Each row is a point. Each copy is the shape, with its points in the same order, stretched, turned, moved and blurred by noise. Is it also mirrored, or only turned?

Shape:
[[-42 -33 -38]
 [ 33 -14  11]
 [-12  20 -20]
 [-29  33 -39]
 [ 24 -35 -11]
 [-17  -4  35]]
Copy 1 (6 x 3):
[[-13  37 -39]
 [ 23 -38  13]
 [ -6  27  33]
 [-12  56  43]
 [ 29 -26 -16]
 [-35 -20   9]]
Copy 1 is: only turned
Copy 2 (6 x 3):
[[-11 -18 -42]
 [ 12 -18  25]
 [-29   5  -1]
 [-49   8 -14]
 [  9 -35   7]
 [ 21  18   4]]
Copy 2 is: mirrored
Copy 3, 6 rows:
[[-33   4 -89]
 [ 14  28   2]
 [-15 -42 -25]
 [-25 -70 -48]
 [ 17  33 -31]
 [-36   7   0]]
Copy 3 is: mirrored
Copy 4:
[[-72 -46 -24]
 [ 35 -15  -9]
 [-40  19 -45]
 [-61  24 -64]
 [ 23 -48 -18]
 [-10  20  33]]
Copy 4 is: only turned

Shape:
[[  7   3 -75  12]
 [ -9  -5 -47  26]
 [  4 -49  25 -35]
 [ 36 -27  12 -34]
 [ 27 -72  35  -7]
 [-18  28 -17  12]
 [ 17   2 -15  20]]
Copy 1 (7 x 4):
[[-24 -45  -8 -45]
 [-32 -42 -13  -3]
 [ 48 -38  17  25]
 [ 58 -10  15  -5]
 [ 63 -41 -21  38]
 [-43   4  21   3]
 [ -5  -3  -8  -2]]
Copy 1 is: only turned
Copy 2 (7 x 4):
[[-25  48 -15 -39]
 [-23  24  -3 -20]
 [ 56 -15 -22  38]
 [ 50  16 -26  43]
 [ 40 -23 -45  78]
 [ -8  29  36 -21]
 [ -7  31   3  14]]
Copy 2 is: only turned

Shape:
[[-43  42 -13  56  69 -29]
 [-51  46  23  11  33 -51]
 [  1  16 -64 -13  10  16]
 [  1 -40 -41  -5 -18  25]
 [ 48 -12  19  12 -16 -13]
 [-42 -41  28  -1  62  -2]
 [ 15  19  49   1 -40  -7]
 [-26   2 -46  -5   8 -33]
 [ 28   0  14 -14   3  -8]]
Copy 1:
[[ -2  61 -22  23  59  36]
 [ 16  54  38  25  52 -32]
 [-24 -48 -72  10  -5   7]
 [-63 -39 -35 -14 -38  21]
 [ 24 -37  28 -27 -27  24]
 [-48  29  23 -46  62   2]
 [ 32  13  52 -25 -42 -26]
 [-29 -28 -13  38  13  -6]
 [ 18 -33  12 -30   1  -8]]
Copy 1 is: only turned
Copy 2, 9 rows:
[[-15  64  19  44   3  49]
 [ 23  43  66  52   2  24]
 [-65 -12 -10  32   5   0]
 [-41 -44 -10  -8   2  30]
 [ 28   3 -22 -14  26  -3]
 [ 18 -20  15  49 -13  69]
 [ 41   1  24  -6  -8 -21]
 [-37  -1  26  27  32  13]
 [ 12 -15  -6  25  19  -4]]
Copy 2 is: mirrored
Copy 3 (9 x 6):
[[-10  15   7  65  44  29]
 [-47   9  28  52  10 -15]
 [  7  11 -52 -12  39 -31]
 [  7   4 -55 -34 -13  -5]
 [ -1  13  38 -46 -11  -2]
 [  4 -47   7  34 -32  -4]
 [-57   6  42 -40  -7  -7]
 [ -4  30 -35  15   0 -23]
 [ -8  -3  25 -29   0 -28]]
Copy 3 is: only turned
Copy 4, 9 rows:
[[-40 -11  37  47  21 -85]
 [-31 -54  59  -4  -3 -69]
 [ 39  45   6  -3  -5 -35]
 [ 32  31 -51 -19  -1  -3]
 [ -1 -14 -12 -10  23  57]
 [-59  13 -27 -38  42 -51]
 [-17 -35  18 -28 -29  38]
 [ 35 -20   3  -8  10 -53]
 [  1   3   9 -29  18  21]]
Copy 4 is: only turned

Shape (12 x 6):
[[ 12  15  11  -7 -25  17]
 [ 48 -31  13 -23  44 -19]
 [ 31 -16 -42  33  43 -45]
 [ -8  26  10  -7 -33 -12]
 [-44  -1  46  20  24  18]
 [ 51  49  -9 -91 -53 -28]
 [ 26   2 -31 -21 -27  30]
 [-42 -54   1  18  37 -21]
 [ -6   7 -57 -17   4  28]
 [  4  25  -2  23  40 -34]
 [-22 -24 -22  -1 -21 -30]
 [-30  -4  10  -3  10 -17]]
Copy 1:
[[ 14  12  -3  12   8  31]
 [ 32 -17 -36 -38  -1 -27]
 [ 28 -24 -31 -19 -73 -41]
 [  5  26  22  13  -5  19]
 [ 14 -26  29  58  18 -34]
 [ 18  96 -19 -49  16  62]
 [  3  24 -48   1   1  47]
 [-22 -48  -7  21 -14 -76]
 [  1  31 -60  27 -11  14]
 [ 46   1  12  11 -43 -34]
 [-32  -4  -4  -1 -22 -23]
 [ -1  -1  10  23  -1 -34]]
Copy 1 is: only turned
Copy 2:
[[  13   17   15   -7  -38  -24]
 [  39  -67  -17    5  -31   -9]
 [  22  -43  -19   30   41   -3]
 [   7   21   20  -16   -5  -50]
 [ -44   -5  -38  -14   -7   -1]
 [  84    2   42  -22  -57 -110]
 [  42   32    7   17  -41  -12]
 [ -10   -9  -43  -18   37   27]
 [  30   33  -34   18   -9  -17]
 [ -11  -33  -26   17   31  -41]
 [  19   22    2  -26   29  -10]
 [  -6   -2  -20  -25   11  -18]]
Copy 2 is: mirrored
Copy 3:
[[ -2 -10  15  -9 -29  15]
 [ 12   9 -17  23  67   0]
 [ 34  36 -47  30  29 -47]
 [-24  19  19 -16 -21   5]
 [ 27  14  58 -58  22 -15]
 [-71   7 -53   9 -22  81]
 [-10 -44 -18  20 -50   2]
 [ 11  13  26 -19  53 -80]
 [  8 -41 -50 -11 -47 -11]
 [ 29  61 -15 -24  25   3]
 [-27  10   3   9  -3 -52]
 [ -4  22  14 -32  20 -21]]
Copy 3 is: mirrored
Copy 4 (12 x 6):
[[ 19 -25  16   7  -3  25]
 [-20  25  38 -68 -22 -20]
 [  6  71  16 -35  23 -42]
 [ 16 -15  23  26  -9  10]
 [-19  34 -14  23 -41  84]
 [ 15 -95  94   3  -1 -60]
 [ 15 -47  15 -10  31  -5]
 [-56  48 -33  -6 -40  10]
 [-18 -30  19  13  53  -4]
 [  8  59  31   4   3   8]
 [-17  -6  -9  16 -13 -27]
 [-25   7   5  18 -25  14]]
Copy 4 is: mirrored

Shape (11 x 8):
[[ -6  44   6 -66  46 -14   8 -18]
 [-15  14 -39   7 -30  -9  20  -5]
 [  6 -40  23 -51  40 -38   9   6]
 [ 43 -26  14 -43  11  33  47  67]
 [-33 -29 -56  -7  34  15 -41 -24]
 [-31  21 -23 -71 -83   7 -28   9]
 [ -2 -10  23  13 -22  12   9 -31]
 [-13 -34 -45   7 -22  -5  32 -17]
 [  8  10  22 -22 -11 -24 -14 -25]
 [-30 -40 -25  -5  12 -17 -10  37]
 [ 32 -18 -10   0  21 -42 -40  14]]
Copy 1:
[[  1  -7 -14 -12  34 -41  93   8]
 [ 17  18  19  -4  27  37  18 -14]
 [  9  14  32  29  -2 -76  30   0]
 [ 30  -7 -23  66  -6 -17 -23  49]
 [ 16 -22  15 -33  73 -29 -17 -37]
 [-22  27  51  12  72  45  35  51]
 [-37 -20  21   5  -9  14  17 -21]
 [ 28   4  39  25  23  16  -4 -34]
 [-24   5  36 -15  -4 -13  48   4]
 [ 19  36  17  11  39 -25 -35 -11]
 [ 24  27  33 -41  -6 -44 -13   8]]
Copy 1 is: mirrored
Copy 2, 11 rows:
[[-25  -5  -7 -61 -40 -24 -23  50]
 [-44  23 -15  26   4 -35  25  -5]
 [ 36  -3 -32 -18 -25 -50 -26  28]
 [ 51 -32  19  25 -18 -15  21  64]
 [-24   9  14 -58  62 -46  -6 -26]
 [-33 -41 -41 -31 -59 -40  84 -12]
 [  1  50  -8  -1 -24 -20  31 -33]
 [-18  49 -11  30  29 -69  30 -13]
 [ -3  21 -45 -23 -40 -17  10   1]
 [  0 -28  -2  19  18 -46  -9 -20]
 [ 11 -11 -55 -10  28  -1 -30  17]]
Copy 2 is: only turned
Copy 3 (11 x 8):
[[ 13  33 -34 -42  -4 -52 -50  16]
 [  8  12   6  49 -38 -18   8  11]
 [ 21  26 -36 -29  31  15 -21  35]
 [ 86   4  -4   4  65  34 -62 -18]
 [ -7   4 -80  23 -75 -29   9 -10]
 [ 56 -19  -8  40 -93 -19 -83  31]
 [ 10   2  27 -28 -17   1  27   8]
 [ 25  -2 -12  51 -35 -10  49  24]
 [ -9   1   4 -26 -11  -6  -8  28]
 [  4  37 -48  34 -25  26 -27   4]
 [-38   1 -38  23  18  28 -19   6]]
Copy 3 is: only turned

Shape (14 x 8):
[[ 32  -2  40  -4  55  19 -52   3]
 [  0  55 -12  43  44  42  -5 -21]
 [ 18  36 -25  37  27  39  30 -38]
 [ -2  60  19  57  33  17   2 -31]
 [-24  -2 -15 -29  15 -14  45  37]
 [-15  48 -27  20  71  22 -25 -40]
 [ 13  13   8 -39 -26 -21 -45  46]
 [-82 -23 -27 -43 -45  -4  24  39]
 [  8 -50   6 -42 -18 -24 -47  20]
 [ 26 -15  14   9  25 -58 -40   9]
 [-36   2 -24  45  24  16   4  19]
 [-18  -2 -28  15  -6  19  14  -6]
 [-33 -16 -10   6 -13  12  31  50]
 [-23 -14 -58 -21 -34   1  13  76]]
Copy 1, 14 rows:
[[ -9  16 -48   8 -50   7  -2 -36]
 [-81 -20  -3   6 -14  18   7  -9]
 [-56 -11  -1  35  28  14  -2  -1]
 [-71 -19  -4  10   6  35 -20  13]
 [ -9 -12  47 -13  41 -23 -19 -34]
 [-80 -10 -12   2 -10  51  45 -42]
 [ 21  59  38 -12 -58  -8   5   0]
 [ 23 -28  89 -60  36 -53  20  -3]
 [ 87  30   3  -8 -28  -9  25 -16]
 [ 54   6 -13  25 -26  57 -12 -28]
 [-19 -66  26  -3  -5  -2  -7 -17]
 [ -4 -17  33  -4  29  -9  18 -10]
 [ 18 -47  62 -13  13 -44 -22  -1]
 [ 24  -4  98 -13 -13 -44  -3  -6]]
Copy 1 is: only turned
Copy 2:
[[-20 -14 -28 -21 -51 -22 -24  51]
 [  1  24  37 -21 -55 -64   9  23]
 [ -7  14  46 -51 -15 -56  -1   5]
 [ 13  20  46 -26 -65 -38  16  -7]
 [-23   5 -26  25  15 -45   9 -37]
 [-23  43  31 -31 -43 -39  32  47]
 [ 25 -30   1  40 -21 -15 -15  24]
 [ 43  30 -31  18  33 -32  33 -25]
 [  7 -11 -35   1  15  17 -27  43]
 [-25   9  11   7 -26  24 -36  13]
 [  7  67  18   1 -19 -45 -11   2]
 [ 19  24  16 -20   4 -39  -2   6]
 [ 20  29 -11  18  10 -46 -17 -31]
 [ 18  33  -3  54  35 -55 -27  -4]]
Copy 2 is: mirrored
